Rows are points. Each copy is the shape, with its points in the same order, stretched, turned, moved and blurred by noise. Is it also mirrored, or only turned?
In the rows, 128 means zero.

Shape (8 x 2):
[[111 194]
 [157 150]
 [114 109]
 [150 112]
 [105 123]
 [108 129]
 [159 131]
 [116 113]]
Copy 1 (8 x 2):
[[175 190]
 [161 115]
 [114 137]
 [129  99]
 [118 153]
 [125 156]
 [144 100]
 [120 140]]
Copy 1 is: only turned
Copy 2 (8 x 2):
[[171 207]
 [155 124]
 [107 124]
 [127  93]
 [109 134]
 [126 148]
 [148 101]
 [115 121]]
Copy 2 is: only turned
Copy 3 (8 x 2):
[[205 125]
 [135  99]
 [117 142]
 [102 113]
 [136 146]
 [141 143]
 [116 102]
 [121 140]]
Copy 3 is: only turned
Copy 4 (8 x 2):
[[ 86 203]
 [100 114]
 [152 124]
 [137  92]
 [142 148]
 [140 147]
 [115  95]
 [145 126]]
Copy 4 is: mirrored

Shape (9 x 4):
[[149 130 116 140]
 [116  76 138 108]
 [159 133 162 140]
 [102  94 143 143]
 [176 132 188 165]
 [130 124 121 104]
 [163 134 125 119]
 [141  91  90  94]
 [ 93  95 116  92]]
Copy 1 (9 x 4):
[[135 108 136 124]
 [ 93 146 144 100]
 [155 136 160 109]
 [ 97 163 131 132]
 [162 145 194 118]
 [133 121 115 101]
 [152 102 143 105]
 [105  87 131  90]
 [ 95 144  97 104]]
Copy 1 is: only turned
Copy 2 (9 x 4):
[[130 102 123 141]
 [ 74 143 144 134]
 [127 139  96 144]
 [120 160 139 150]
 [141 162  68 163]
 [106 105 140 117]
 [111  93 117 139]
 [ 74  81 153 141]
 [ 76 120 169 108]]
Copy 2 is: mirrored

Shape (11 x 6):
[[134 128 129 141 158 180]
 [168 111  64 151  97 121]
 [161 137 154 170 101  96]
 [ 88 155 128 138 147 115]
 [123 120 133  97 115 148]
 [141 136  93 118 159 125]
 [128 179 121 130  68 123]
 [106 122 144 153 135 121]
 [134 116 111 169 123 147]
 [ 69 123 199 143 134  95]
 [105 134 139 142 116 122]]
Copy 1 (11 x 6):
[[149 128 154 108 164 105]
 [ 95  54 122 153 124 142]
 [131 117 151 174  93 171]
 [133 151  98 118 150 152]
 [132 128 124 110 107  98]
 [148  99 102 141 146 115]
 [130 101 123  96  88 181]
 [119 147 129 139 138 135]
 [107 110 143 130 149 141]
 [126 209 119 145 118 137]
 [119 141 123 123 125 148]]
Copy 1 is: only turned
Copy 2 (11 x 6):
[[149  63 118 108 159 132]
 [177 130 101  86 128 129]
 [115 144  62 134 122 142]
 [134  95 114 153 115  77]
 [130 100 158 126 133 134]
 [154 101 130  92 155  79]
 [153 153 125 191 125 127]
 [120  94  99 126 102 117]
 [162  87  86 105 117 137]
 [ 69  99  91 164  76 106]
 [124 111 107 146 103 110]]
Copy 2 is: mirrored

Shape (11 x 8):
[[132  98 117 146 111 109  89 159]
 [132 130 147 102 180 117 114 101]
 [100 145 112 128 128  99 125 118]
 [137 163 150 129 119 101 135 120]
 [123 122 168 108 156 154 123 155]
 [129 117 151 109 165 134 121 131]
 [140 154  81 152 101 127 108 132]
 [145 131 125 114 118  95 104 172]
 [127 126 126  99 105 140  82 165]
 [155  91 104  50 128 104 149  90]
 [ 97 169 130 166 197 142 125 142]]
Copy 1 (11 x 8):
[[122 106 130 139 183 131 123 115]
 [122 151 117 101  94 155 100  99]
 [117 144  92 115 134 130 123 139]
 [153 157 101 123 121 124 152 118]
 [144 160 166 116 129 163 109 136]
 [130 145 140 114 115 161 109 115]
 [103 144 112 165 149  87 117 121]
 [157 141 112 138 176 137 110 106]
 [141 126 145 118 177 116  93 127]
 [177  70  81  94  86 155  79 136]
 [ 68 224 141 152 113 143 113 117]]
Copy 1 is: only turned
Copy 2 (11 x 8):
[[112  89 107  56 111  93 135 142]
 [142 104 140 172 142 169 116 109]
 [132 141 135 120 101 111 126 110]
 [121 145 122 130 181 122 115 116]
 [125 124 160 139 163 163 161 161]
 [135 105 147 146 144 159 138 135]
 [ 98 127 113  87 111  64  89 147]
 [108  95 151  76 153 104 132 126]
 [ 80 116 141  61 126 136 126 135]
 [182 103 157 109 131 197  59  82]
 [116 120 147 202 123  77 163 174]]
Copy 2 is: mirrored
Copy 3 (11 x 8):
[[120 134 120 132 175 138 100 103]
 [ 90 122 124 132 117  94 136 135]
 [121 157 160 125 142 115 127 135]
 [134 114 162 127 117 109 113 124]
 [118 109  94 158 130 131 113 159]
 [102 116 106 137 126 115 120 144]
 [175 135 139 101 166 126 135 101]
 [141 115 133 132 167 103  89 122]
 [160 132  99 161 162 116 110 127]
 [145 161 103  96  95  66  94 125]
 [ 96 109 144 123 161 142 166 165]]
Copy 3 is: mirrored
Copy 4 (11 x 8):
[[163 128 125 157 121  71 112 148]
 [ 92 128 121 130 148 144  88  83]
 [119 123 144 122  76 139 106 121]
 [142 113 133 105 101 157 136 102]
 [117 135 170 140 185 127 121 111]
 [107 138 137 140 161 127 110 101]
 [143  85 110 149  89 148 111 154]
 [134  93 135 129 123  76 139 132]
 [135  96 160 117 157  90 103 154]
 [ 63 149  64  86 128 111 127 132]
 [107 104 178 192 121 178  99  89]]
Copy 4 is: mirrored

Shape (15 x 11):
[[110 124  91 103 103 164 144 119 168 140 132]
 [116 127 126 123  46 166 133 159 126  95 135]
 [128 137 116 106 139 130 159 147 111 112  86]
 [132 111 123 132 137 137  91 101 140 132 122]
 [135 134 108 182  88 115 130 155 137 129 103]
 [148 140 147 146 118 152  94 114 125 132 100]
 [143 104 158 139 122 159 109 125 107 144  91]
 [167 106 161 166 102 113 167 136 113 121 149]
 [ 96 124 146 103 154 165 134  83  90 160  96]
 [137 147 140  64  88 148 145 165 140 118  94]
 [ 76 167 120 113 106 138 102 143 125 154 139]
 [142  99 105 122  85 115 142 126 130 121 143]
 [ 94 178 138 107 125 122 136 112 132 124 103]
 [105 117 144 135 129  80 146  62 115 164 127]
 [171 165  99  79  75 169 117  76 131 139 148]]
Copy 1 (15 x 11):
[[131 106  72  83 120 112 108 129 115 153 145]
 [185 118  97 115  72 162  63 112 115 123 124]
 [151 127 138  86 112 190 145 122 101 128 146]
 [126 118 143 108 140 110 116 130 130 151 111]
 [144 127 110 151 143 169  86 144 119 117 138]
 [121 130 148 141 115 147 111 139 117 164 130]
 [121 107 160 120 105 166 116 136 112 148  93]
 [139  84 123 168 108 186 122 107 158 108 120]
 [ 84 112 178  81  78 134 140 130  98 125 104]
 [190 124 100  80  74 185 123 141 114 164 149]
 [141 145 110 106  92  88 103 175 115 114 122]
 [168  85 111 107 127 142 113 121 133 125 128]
 [121 147 133  93  87 134 127 163 135 127 158]
 [ 85  81 163 108 126 116 142 157 169  84 108]
 [152  74 110 105  77  88 108 142 106 177 207]]
Copy 1 is: mirrored
Copy 2 (15 x 11):
[[136  89  97 113 149 118 122 118 127 118 114]
 [170 100  76 124  65 154  63 137 122 102 127]
 [129 113 136 185 110 135 123 123 152 139 120]
 [146 101 141 130 160 141 148 156 103 113 151]
 [195 107  93 142  94 131 137 157 151 134 129]
 [166 107 135 136 136 159 130 154 133 125 166]
 [171 120 150 131 126 177 130 132 121 145 140]
 [196 118 142 114  68 103 118 133 111 161 140]
 [121 137 164 147 189 154 117 138 134 150 119]
 [142 110 113 147  93 146  99  94 165  97 128]
 [128 150  79 119 145 141 118 158 157  96 138]
 [176 111 113 134 118 100 121 120 103 114 124]
 [121 124 129 154 146 119 112 160 177 107 127]
 [169 148 165 130 193  77 139 156 134 136 113]
 [166 103  99 129 173  89  96 109 123 100 189]]
Copy 2 is: only turned

Shape (17 x 12):
[[166 165 145 133 126 118 158 136 114 139 134 131]
 [ 89 125 128 104  98 142 127 116 136 144 138 135]
 [111 153 140 157 123 150 146 143 156 118 125 139]
 [132  70 191 130 115 106 142 128 144  65 181 100]
 [126 122 125 155 109 101 153 120 113 151 133 154]
 [102 105 147 142 109 110 130 136 124 104 131 152]
 [139  62 161 153 168  76 118 138  96 157 122 134]
 [ 87 127 140 128 170 156  71 108 142 120 137 150]
 [130 110 142 168 138 141 125 106 124 160 138 132]
 [132 114 146 138 121 176 119 152 109  97 175 125]
 [159 140 146 155  88 169 104  87 142  98 148 132]
 [168 153 107 149  68  87 131 137 140 114 143  96]
 [136 136 102 160 141 148 152 139 131 122 138 121]
 [147 108 152 131 118 124 100 147 144 114 168 130]
 [125 143 189 162 187 156 101 144  99 138 154 105]
 [119 134 119 132 139 143 113 138 120 141 102 123]
 [ 90 137 112 124 123 110 104 106 133 124 126 147]]
Copy 1 (17 x 12):
[[158 128 143  96 130 135  96 103 153 160 105 118]
 [113 147 141 125  95 162 176 135 117 129 134 173]
 [138 109 112 121  86 176 149  96 120 152 104  98]
 [129  75  41 156 151  82 122  91 135 109 148 182]
 [125 160 117 123 123 149 113 162 110 171 113 141]
 [137 102  96 141 117 153 126 151 108 149 147 155]
 [124 163 107 131 137  61  65 190 107 106 163 126]
 [ 63 102 139 133  73 136 148 128 153 109 176 107]
 [ 88 164 111 113 104 114 115 118 112 145 136 111]
 [127  84  57  83 131 125 164  91 154 135 178 124]
 [ 69  70 109  95 117 144 119  52 119 175 148 141]
 [112 101 116 102 184 175  97 111 120 116  73 164]
 [121 113 100 110 137 138 150 121 125 140 100  83]
 [100  89  82  84 113 121 118 116 149 100 144 160]
 [123 138 106 116 109 106 106  72 191 104 195  59]
 [124 125 154 109 119 138 138 136 112 117 140 105]
 [ 86 121 152 148 113 169 140 163 125 124 131 148]]
Copy 1 is: only turned
Copy 2 (17 x 12):
[[147 109 161 170 131 145 116 102 149 118 141 134]
 [111 151  95 100 166 120 114 160 124 109 103 109]
 [134 144 153 138 157  95 118 112 114  87 120 154]
 [137  61 167  71 113  76 159 133 158 165 102 171]
 [135 157 160 145 143 132 148 127 137 152 129 111]
 [128 145 143  88 149  97 138 114 124 141 124 131]
 [174 172 151 130  65 144 157 125 175 218 126 148]
 [155 163  68  98 125 109 128 152  81 100 134 138]
 [151 157 139 155 127 127 141 163 129 155 128 154]
 [107  88 123  85 162 133 122 131  95 130 123 188]
 [100  78 122 142 179  74 118 150  83 121 160 159]
 [ 77  81 181 159 119  92  97 105 105 135 127 113]
 [108 131 166 140 132 131 148 124 113 102 131 165]
 [124  97 115 117 120 104 120 113 113 156 110 148]
 [205 129 136 137  93 153  93 142 109 132 128 191]
 [115 163 119 126 127 127 104 130 119 115 136 149]
 [124 162 106 105 135 107 128 140  94 106 133  91]]
Copy 2 is: mirrored
Copy 3 (17 x 12):
[[123 162 114 140 112 134 138 166 112 123 128 138]
 [135 110 111 115 147  79 114 130  99 103 113 136]
 [118 128 104 123 123 146 115 119 106 117 101 146]
 [112  97 164  27  98 181 117 163  72 164 137 123]
 [150 151 129 127 116 102 152 137  85 114 114 112]
 [129 107 123  80 103 134 152 126  93 111 113 127]
 [151 120 184 115 125 122 200 133 105 161 131 104]
 [142  74 129 147 131 123 132 125 140 134  67 137]
 [164 122 152 165 141 131 132 134  96 144  97 122]
 [145 128 142  85 140 163 107 167 107 124  79 166]
 [160 112 125 120  93 178  74 165 106 122 106 124]
 [118 174 140  96 102 103 109 157 127 108 137  82]
 [148 159 116 136 140 137 132 125 132 140  96 140]
 [113 106 146  88 139 144 121 164 111 129 114 108]
 [118 129 190 153 125 161 133 153 124 142  74 166]
 [140 129 133 138 134 114 136 114 149 114 105 143]
 [139 108 116 132 107  70 139 119 122 119  98 106]]
Copy 3 is: mirrored
Copy 4 (17 x 12):
[[125 146 143 115 123 101 150 144 113 127 133  94]
 [138 118  91 121 131 124 161 120 117 114 114 188]
 [118 140 146 115 121 148 130 148 121 112 154 155]
 [167  65 121 143 138 216 145 208 132  89 138 111]
 [122 127 110  82 115 111 155 185 134 144 116 146]
 [153 129 108 105 121 168 141 179 146 129 119 156]
 [115  94  81  86  97 154 159 166 168 181 124  74]
 [134  94 131  92 116 168  90  72 134 112 133 151]
 [115  71 113  85 105 124 131 138 148 134 158 118]
 [161  99 115 104 132 155 143 127 126  66 153 110]
 [177  79 139 126 144 120  71 133 157  95 155 146]
 [140 161 138 130 195  89 126 202 175 111  98 119]
 [ 97 130 138 108 107 118 123 148 134 100 143 108]
 [153 115 108  99 163 151 115 152 131 102 131 118]
 [138  77 158  89 114 171 162  86 139 112 179  56]
 [119 136 114 133 115 114 135 102 156 132 132 123]
 [135 136 126  98 135 127 120 131 142 130  89 172]]
Copy 4 is: only turned
